Rows are points. Two turns around zero, p and q, are shown by what they do to some points. Write where each new point lands after one turn and then the other. Backwards means that the second turn is done in reverse. Each puzzle has new turns, and all numbers are rounded.

Turn p:
[ -9 -12] -> [  5 -14]
[41 43] -> [-13  58]
[  4 -13] -> [13 -4]
[-23 -22] -> [  6 -31]
[-13   4] -> [-11  -9]
Turn q:
[ 29 -21] -> [25 26]
[-27 -16] -> [ 12 -29]
[ 0 42] -> [-42   5]
[-3 -5] -> [ 5 -4]
Where do these land?
q, then p: [-28 -15] -> [31 -7]
q, then p: [24 15] -> [-28   4]
q, then p: [20 29] -> [-34  -9]
p, then q: [-16 -28] -> [30 11]

Turn p:
[ 13 -48] -> [ 47 -17]
[-17  20] -> [-26  -2]
[  0 -15] -> [12 -9]
[-9 37] -> [-35  14]
[12  5] -> [ 3 13]
Turn q:
[ 23 -19] -> [-11 -28]
[  0 -18] -> [-17  -6]
[-22  37] -> [28 33]
Where do these land?
p, then q backwards: [24  1] -> [-15  19]
q, then p: [-34  -3] -> [-33   7]
p, then q backwards: [25  2] -> [-16  19]
q, then p backwards: [23 19] -> [  2 -30]
q, then p: [-38 -19] -> [-42  -8]

Turn p:
[ -9 -30  -8] -> [-22 -24   3]
[-11  -5  34] -> [ 27 -22  10]
[-25  15  -9] -> [-3 13 27]
[ 45  21 -18] -> [ -2  34 -40]
Turn q:
[-24  20  -6] -> [-24 -21   3]
[ 37 -14  59] -> [23 52 43]
[-14 -15 -17] -> [ 12 -21 -11]
[ -3   6 -10] -> [-7 -5 -8]
[  4   3 -25] -> [ -4  -4 -25]
Where do these land?
p, then q: [  8 -19 -16] -> [  3 -26  -3]
p, then q: [-16   5  19] -> [11 21 10]
p, then q: [-10 -18 -28] -> [  0 -30  17]
q, then p backwards: [ -4 -25  25] -> [-22  17  22]
p, then q backwards: [22 58  1] -> [ 57 -21  10]

Turn p:
[-33   8 -18 -24] -> [  3 -19  35  22]
[ 19 -16  13  16] -> [ -7  12 -29  -6]
[  7 -18   7 -35] -> [-18 -35  -9   1]
[ 39  -7 -12  40] -> [-20  44 -18 -25]
[-28  -4   9   5] -> [16  0  0 26]
[-24  25 -17 -39] -> [  8 -32  44   3]
[21 13 18 37] -> [ 18  31 -23 -22]
Turn q:
[-16  22 -19 -43] -> [-40  17 -31  10]
[-19 -11   9  18] -> [ 5 -5 24 15]
[ 25  32 -12   7] -> [  4  27  -8 -32]
[ -9 -22  55 -27] -> [-27 -59  10   0]
[  3 -14 -18  17] -> [25  8  0 11]
[ 17  -7 -15  27] -> [33 12  4 -5]
Where do these land?
p, then q: [-16  18 -11   3] -> [ -2 -13  10 -21]
p, then q: [ 14 -23 -21 -15] -> [-15  -1  16  30]
q, then p: [ 7 22 13 29] -> [ 17 -31 -10 -14]
p, then q backwards: [-13 -58 -31 -20] -> [-57  -2  10 -39]
q, then p: [-11   6  36  14] -> [ 13 -22 -27  17]
q, then p: [ 19  35  15 -11] -> [  2 -36  22  11]
